Rows are points. Each copy is the shape, with its points in the same order, stretched, turned, moved and blurred by noise. Say if it was mirrored as well.

Shape (6 x 2):
[[ -9  24]
 [ 10  29]
 [ 12 -13]
 [-66 -15]
 [-30 -76]
 [ 36 -48]]
Copy 1:
[[  0  33]
 [-14  38]
 [-17  -3]
 [ 53 -11]
 [  8 -62]
 [-45 -30]]
Copy 1 is: mirrored
Copy 2, 6 rows:
[[  8   0]
 [ -7  20]
 [-25 -21]
 [ 31 -63]
 [-33 -96]
 [-66 -37]]
Copy 2 is: mirrored
Copy 3:
[[  4  17]
 [ -8  32]
 [-46   1]
 [ 17 -50]
 [-67 -73]
 [-95 -13]]
Copy 3 is: mirrored

Shape (8 x 4):
[[-38  17 -50 -81]
 [ -8  41  -1 -67]
 [  8 -26  14   6]
 [ 70  20   4  61]
 [-41  26 -16  -3]
 [ 62  30  25  18]
 [ -8   2  50  81]
 [-40  22 -36 -40]]
Copy 1, 8 rows:
[[-39 -13 -81 -43]
 [  8 -11 -38 -63]
 [ 14 -23  -1  31]
 [ 58  33  46  48]
 [-28   4   2 -13]
 [ 56   7  31   4]
 [ -8 -15  77  58]
 [-33  -6 -38 -30]]
Copy 1 is: only turned
Copy 2:
[[-53  91  16 -27]
 [-38  84  41  22]
 [ 14   4  28  -7]
 [ 84  11 -25  41]
 [-44  18 -19  20]
 [ 53  35  13  47]
 [ 12 -63 -17  45]
 [-51  47  -4  -9]]
Copy 2 is: only turned
Copy 3:
[[ 73 -74   4 -60]
 [ 38 -19  41 -69]
 [-21 -31  10  23]
 [-52  71 -47  -3]
 [ 52 -26   4   6]
 [-46  47   0 -29]
 [-24  58  12  70]
 [ 66 -40  -5 -13]]
Copy 3 is: mirrored

Shape, 10 rows:
[[ -5  -7 -41 -16 -41   8]
 [ -2  11   3 -12  14 -16]
 [ 59 -36  61  29   8 -37]
 [-28  19 -44 -40   5   6]
 [-15 -43  11   9 -38  40]
 [ 61 -55 -39 -29   5  63]
 [ 27 -50  16 -13  21 -35]
 [-25 -34   8   5  22  45]
 [-20 -57 -28 -53  32 -28]
 [ 43 -33  45 -72 -49  39]]
Copy 1:
[[  0  28 -52  29 -11  28]
 [-18   5   2 -26   3  -5]
 [ 51 -31  71  -9 -24 -37]
 [-37  23 -54 -11  24  26]
 [  1   1  19  57 -17  55]
 [ 83   2 -25  68  68  32]
 [ 30 -51   5 -16   9  -2]
 [-23 -24  34  40  30  43]
 [ -9 -65 -58 -23  38  41]
 [ 85  42  10 -22   5  78]]
Copy 1 is: only turned
Copy 2, 10 rows:
[[  0  12 -30 -27 -14  45]
 [ 32 -19 -29   1 -25  -7]
 [  5  11  70  27  -8 -45]
 [ 35 -30 -76 -33 -20  25]
 [-34 -40  24   1 -22  36]
 [ 14 -38  12 -47  67  24]
 [  6  -9  14 -32  -8 -42]
 [-16 -86  -9   5  -5   1]
 [  5 -35 -46 -85 -17 -34]
 [ 52 -39  62 -44 -22  58]]
Copy 2 is: mirrored
Copy 3:
[[ 15  26   0  31  -6  40]
 [ 10  25  14 -15  13 -13]
 [ 70   8  14 -26 -33 -72]
 [ -7  24   8   2  45  27]
 [ 29 -24  21   0 -58  37]
 [ 82 -59 -50  15  21  12]
 [ 60  -7  38   3  13 -38]
 [ 11 -50  21 -21 -10  11]
 [ 45 -21  67  23  63   3]
 [121  18  -8 -33  -6  48]]
Copy 3 is: mirrored
Copy 4, 10 rows:
[[  2  -1 -27 -54 -19 -22]
 [  7  32   8   2   7 -15]
 [ 16 -34  83  48 -31  12]
 [  6  53 -33 -46  18 -31]
 [-27 -48  20 -48   9  10]
 [ 76 -20  33 -87  36 -26]
 [ 19 -12  59  17  -5 -45]
 [ -4  -9  28 -40  69   3]
 [  2  26  18 -15  27 -99]
 [-13  -7  75 -76 -50  -6]]
Copy 4 is: only turned

Shape, 15 rows:
[[-60  59  36  45 -32 -62  -5   0 -30]
 [ 55   7 -14  46 -69  26  45  -6 -13]
 [ 42 -21   6  26 -42  -7  38  30  23]
 [-67  51 -40  22  40 -54  31 -13  37]
 [-23  69 -52  -3  39   0 -49 -11 -44]
 [ 34  33  12 -27  23 -43  19 -50  -3]
 [ 38 -14  42 -24  25 -10  35   1  31]
 [ 49  37  -8  -5 -23 -52 -35  13  12]
 [-68 -13 -11 -71 -57 -59 -59  36  -3]
 [ 49   2 -57 -34   5 -41 -71  64  42]
 [ 47  31 -12 -50  28 -67 -23 -45  38]
 [ 13 -33  61 -14 -76 -69  10 -22 -57]
 [ -7  35 -39 -40  -3 -78 -25  51 -23]
 [-54 -52  41 -27  -6  43  35 -28 -24]
 [-38 -20 -33  40  40 -35 -29  17 -15]]
Copy 1 (15 x 9):
[[ 37   8  87   4 -17 -36  47  14   0]
 [ 21  10  -1  83 -32  20  19 -73   9]
 [ 28 -20 -22  46  -8  24  27 -13  16]
 [-26  34  12 -62   1 -37  29  -7  55]
 [-42  51  26  -1 -29 -55 -61  15   3]
 [ 41  -5 -11 -15 -13 -55 -32 -23  17]
 [ 36 -22 -57   2  31 -25   8  -5   8]
 [ 41   6  -2  21 -28  -7 -39  41  34]
 [ -8 -23  19 -22 -74  29 -16  94 -50]
 [-13   8 -45  14 -36  31 -71  98  44]
 [ 45  -2 -30 -39 -15 -28 -65  10  30]
 [ 75 -83  56  40 -48 -16  19 -15 -35]
 [ -7  -9  -3 -10 -76 -32 -25  85  19]
 [-28 -33  -9   3  13 -20  34 -52 -70]
 [-65 -22  43   3  12 -17  -6   9  24]]
Copy 1 is: only turned
Copy 2 (15 x 9):
[[  -8  -24   84   -8   -4  -15   13   94   48]
 [  76  -12   33  -24  -15  -49   81  -49   18]
 [  52   -6   19  -15   47  -24   79  -17   20]
 [ -36   44   -6   12   -9  -36   43   85   30]
 [ -28  -44  -36    3  -67  -37   -9   36  -14]
 [  26  -18  -11   73    7  -63  -10    1   42]
 [  30    2  -16   37   53  -28  -10  -25   12]
 [  54  -54  -20   42   27  -36   50   51   40]
 [ -44  -91  -48  -25   23   55   47   60  113]
 [  44  -86 -101   12   42   -1   87   36   15]
 [  39  -31  -68   90   19  -38    6   35   51]
 [  12  -71   74   33   33   -5   27  -28   89]
 [ -24  -88  -25   27   38  -37   48   62   53]
 [ -58   13   14  -15  -16   28  -21  -80   35]
 [ -53  -21   -1   14   -8   11   54   35  -19]]
Copy 2 is: only turned
